Each row is a point. Any point is a mix of the corners, with weights that add up to 1. It lies inside the corners' shape when no weight is negative. Say inside or outside, and name the corners with a negative weight.

Corners:
(1): [-19  18]
(2): [ 23 -86]
(3): [22 48]
Points:
[11  6] => inside
[40 15] => outside (1)
[20 25] => inside
[-15  15] => inside
[-9 65] => outside (2)
[  14 -111] => outside (3)
[ 7 62] => outside (2)

Corners:
(1): [  27   -3  -13   34 -121   29  -24  -11   17]
(2): [ 16 -11   8  -7  40  21 -17  -9  -4]
(3): [-13   0  13   8  46 -36   2  -8   4]
(4): [  9  22  32 -14  42   2  44  46   5]
(5): [-76  -2 -22  -2  12 -16  42   6 110]
(6): [ 12  32   1 -32  36 -13  12 -24   2]
(7): [ 17 -13 -17 -24 -21 -16  -8  19   8]
(8): [ 14  -4 -30   9  28  -5  31   6  15]
(9): [ 30  33 -21   0  36  -8 -26  43  -8]
(10): [-44  13  -2 -16  19  22  40  -5 -16]
Points:
[-13   5   0  -4  21   5  17  10  13] => outside (6)
[14  8 -4 -7 14 14  5 14  8] => outside (3)
[-12   5  -7 -14  44 -11  22   4  16] => outside (1)
[ 29   3  -2   3   0   6  -3  23 -18] => outside (5, 6)

Corners:
(1): [-39  71 -97 -51  41  13  -3  53  35 -46 -46  15 -13   2 -15  24 -55  -6
 -26  24]
(2): [-21  -7 -27  30 -38  57  57   4 -37  47  60  22 -34  20  27 -20  29  57
  42  33]
(3): [-17 121 -47 -28  23 -55 -85  27  48 -46 -89  29  87   4  35  90  36  -7
  39  53]
(4): [ -3  21 -21 -36  19   6  62  20   7 -58 -51 -36  12  30 -82   0 -39  41
  13  17]
(5): [-33   7 -56 -10  51 -39  25  28 -47 -34 -53 -32  18  -1  19 -35 -35  32
   0  -5]
(6): [-13 -23  -7  23 -38  10 -15   4 -10  82  33 -36 -22  -1 -11 -29  43 -22
  -8   4]
(7): [-30 -44 -41  30  49  36  41 -16 -82  33  70   6  22  37 -62 -49   5  -8
  19  19]
(8): [ 22  48 -60  22  13  22  65  12 -38 -10 -31 -29  23  64 -14 -24 -58   5
 -55  31]
(9): [-17  37 -26 -34  -7  48  34 -49 -71  51  28 -13  23  10   1 -40 -24   8
  29 -33]
(10): [-10  -4 -80   2 -41  -4  58  17 -42 -21 -36  45  37  10 -72   5 -47  33
 -61 -32]
(11): [-27   5  64  25 -36  34 -84  16  27 -29  22  38 -18  27  69  23   4 -34
  19 -11]
(12): [-80 -29 -17  30   8  48  90 -47 -13  40  58 -26  33  23  -2 -24   6  -6
  -9 -18]
(13): [-32   8  10  12 -15  48 -59 -28 -23  -9 -46  17 -70  23  61  66  70 -60
  23  12]
(14): [  2  93  51  59   2   3 -32  -1  11 -38 -32  50 -62 -52   5  55   9 -42
 -19  -3]
(15): [ 28  63 -83 -33  48 -57 -41 -35  38 -56 -36  10  18   2  -9  56 -55  53
 -43  22]
(16): [-57  -5  -7  36 -16  54  11 -10 -70  31  19 -53   0  -8 -12  14 -58  23
  16  46]
(17): [-65 -20  -5  58  17  77 -13 -42 -30 101 -24  -1 -13  46   6 -61  -3  21
  39 -21]
(18): [ 23  28 -12 -96  53 -28 -28  37  25  28 -80  67  46   0  58  88   1  -7
  22  50]
(19): [  5   7 -14  54  -8  22 -49  17  24  41  -4   7 -29   1  64  85  16 -71
 100 -19]
(20): [-20  69  20  33 -61 -62 -19 -14  43 -59 -42  57 -81   5  -3  45 -40 -81
   7  33]
(21): [-45  95 -44 -43  34 -54   7  40  -8  -7 -32 -11   9  66 -21  61 -37  45
 -33 -18]
Points:
[-87  89  56  37  34  23 -24 -15 -24 -60 -25 -24 -34  28   5 -18 -30 -31
  -3   3] => outside (2, 6, 10, 15, 18, 19)
[-30  37 -32  22   6  40   8 -23  -6  34   8 -24 -27  20 -22  18  -3 -14
  18  30] => outside (5, 10, 11, 18)
[-18  24 -32  -4  16   6   5  -3  -6   8 -18   7   9  18   6  15 -14  11
   1  12] => inside
[  7  66 -10 -12   0  -5 -57   7  13  -3 -49  32 -16  14  -2  61 -21 -35
   6  12] => outside (2, 5, 12)

Corners:
(1): [-44 -36  51 -24 -55 -80  60 -35  58 -60 -40  45  34  63  35  25  27  45
  48 -30]
(2): [-58 -69  48 -89 -55 -62  48 -16  16  38 -29   7  57  22  13 -61   9   1
 -36 -37]
(3): [ 10  23 -16  11  27 -10  54  42  15  -6  15   5   6 -39 -83  14  16 -69
  11  28]
(4): [ 20  29 -16 -12  17 -17   3   6   9  38  12  -9  36  32 -50  44 -76 -68
  76  -3]
(5): [-38  82  13 -41 -37   6   2  -1 -24  33 -33  -8  74   0 -19 -32  20  -4
 -22  -7]
(6): [   4   46   65   66  -15   25  -43  -11   16   54   26  -23   96  -45
 -102   30  -15  -32   -7  -82]
(7): [ 16 -40  15  49  36 -69 -40  14   4 -41  34 -31 -46  85  31  24  43 -86
  63  46]
(8): [ 44  32  35  43  -2  71 -33  44 -49  74  63 -10  44 -51 -11  81 -47  -5
 -20  14]
(9): [ 14  -2 -25   8  37  52  -1   6  25  52  67 -42 -43  54 -85  45  34 -69
  37  34]
(10): [  70  -60   80  -21  -14  -84   64 -118   14  -73  -44   61  -29   36
   30  -60   31  -21   81  -24]
(11): [-57  -7  99 -53 -59 -36  56   0  58 -14  30 -29  66 -12  32 -32 -20  27
  26  13]
(12): [-61 -74 -34 -44  46 -42 -18 -62  -9 -58  27 -44  11  18  41  34  35 -31
  55  55]
(13): [   6   23   24   24   57   20    4   53  -12   91  -59 -102   24  -77
  -61   26  -11  -16    2  -18]
(14): [ -6 -26 -29   6  62 -33 -77 -42  38  38  42  19 -42  40 -15 -49   0 -23
  45  32]
(15): [-41  42  50 -14  46  20  73  40 -15 -10 -33 -24 119  14 -49 -24 -72  43
 -44 -75]
(16): [ 30 -11  70 -35 -50 -34  40 -42  91 -76 -23  32 -53   3  87 -66  27 -31
  44 -91]
(17): [ 59 -29  34 -58 -29 -59  10  20  51 -38   3   9  15  36  11 -83  55  23
  64 -64]
(18): [-90  35  84 -61  22   5  -3  52 -88  41  20  52  61 -17 -29  52  -9  29
   1 -30]
(19): [ 12  15  70 -68  52  39 -57  19  19  86 -36  12 109 -49 -64  36 -42 -22
 -42  14]
(20): [-116  -42   37  -35  -87   57  -31   41  -16   23  -34  -59   99  -30
  -40  -20  -67   -6    1   25]
(21): [ 35  -8  -4 -11  20 -62 -83 -63  17 -26  72 -33 -73  58 -63  51 -10 -17
  23   7]
Points:
[-26 -19  36 -34 -25 -19  22   0  18  -7  -5  13  46  17   0 -23   5  -9
  23 -12] => outside (13, 21)
[ -1   0  27  -9  -3  -4  -6   2   4  15  18 -12  24   7 -22  17 -14 -14
  16  -4] => inside
[ -25   35   23   13   -8   60  -22   37    8   68   16 -103   88  -30
  -56   59  -65  -50  -27   -5] => outside (1, 3, 10, 14, 17, 18)
[-33 -20  36 -23 -16 -57  21 -26  11 -33 -22  -7  24  20   2 -27   3   0
  37 -27] => outside (8, 9, 19)
[-18   7  45 -24  -8  -4   6  -8  12  17  -7  -6  56   1 -25  -4 -16   3
   6 -28] => outside (3, 7)
[  6  -9  33 -26  -8 -29  17 -13  13  -2  -5   6  23  13 -12 -14   2 -18
  30 -17] => inside

Corners:
(1): [ 43  22  25   5  43 -30  10 -41 -14  41 -49  21 -24   1  33 -64  -8 -35
   8  -1]
(2): [ 29 -44  42  38 -29  -6  53   8  37  -5  41 -57  11 -43  28   4 -12  23
  -1 -13]
(3): [  5  16  28 -76  29  -7  12  -4  62 -22  62 -48 -57  23  87 -15 -55  39
  -3 -26]
(4): [ 22  40  49 -34  37  62   5  14   7 -12 -41 -35   3 -16   0  54 -21  37
 -13 -22]
(5): [-42  27 -41  10 -27  21 -42 -20  18  16  57 -15  23  39  14  96  31 -33
 -28  -5]
(6): [ 19 -39 -37  24 -17  23  24  -7  21 -80  36  28   0  66  66  60  40   5
 -20  48]
(7): [-28  -7 -68 -53   3  19  -2 -55  11  -1 -13 -37  59  16  10  36  42  33
  -7 -22]
(8): [ -33  -30    4   46   92   54   55  -44    8  -29    9    3   40  -25
    7   13 -101   31   36   71]
(9): [ 22  30  52 -31 -20  73  33 -10  20  22  20   0 -61  59   9  -4  22  27
   7 116]
(10): [ 17  66 -10  15 -26 -77  40 -15  -5  18   2 -13  14   4 118   4  69  74
 -26 -64]
(11): [ 34 -43   8  25  20  33 -48 -22 -22  -6  57  58 -11  26 -67 -27  12  48
   3 -20]
(12): [  1  -4  -6 -19 121 -78 -84  14 -65  23  18 -66  42  17   5  43 -51  26
   7   4]
(13): [ -57  -24  -13   43   30   15    1   24  -21  -26   14   -7  110  -74
  -20  -13   55  -14   56 -108]
(14): [ 45  74 -22  -9 -23  37  10  34  -7 -64 -46   4  -2 -36 -36  31 -48  13
  36  64]
(15): [-42 -38  -7  65  44 -54   0 -10 -75  18   6 -62  -4 -55  31 -55  -7  87
   0 -42]
(16): [ 30  26  20  30 -48  -8 -10  61 -55 -16  21  83  17  64  -3 -56   5  38
 -11 -73]
(17): [-24 -23  18  -2 -40   3  14 -51   9 -58 -23   8  28 -39  28  34  17  60
 -36  59]
(18): [ 39  25  33  -5  35  78  32  61  28 -17  17 -17 -14 -64  -1 -69 -67  37
  -7  13]
(19): [ 12 -61 -12  -3  25  22  -1 -53  -8  63 -22  -7  32 -35 100  26   2  45
  50   8]
(20): [ 24 -68 -44  32  18 -35  25   7  13  25  -8  86 -30 -12 -33   3  10   2
  20  18]
(21): [ -4  25  34  29  46  45 -39  38  30 -28 -61 -54  17 -22  -9 -27 -53  50
  22  17]
Points:
[  2  10  17  10  27  28  -9  10  12 -14 -22 -26  12 -10   6  -3 -22  37
  10   9] => inside
[ -1  17   9   4  14   1   0   0   2 -21  22 -19  -1   2  13 -16 -12  28
  -8  -7] => outside (4, 19, 20)
[  4 -18 -14   9  14  24   1 -13 -24  -2   2  24  16   0  -8  14   8  13
  14  23] => outside (2, 3, 10, 21)
[ 15   0  15  23  21   1   7  12  -8  -3  11 -10  -1  -9  24  -7 -15  30
   9  -4] => outside (7, 17)
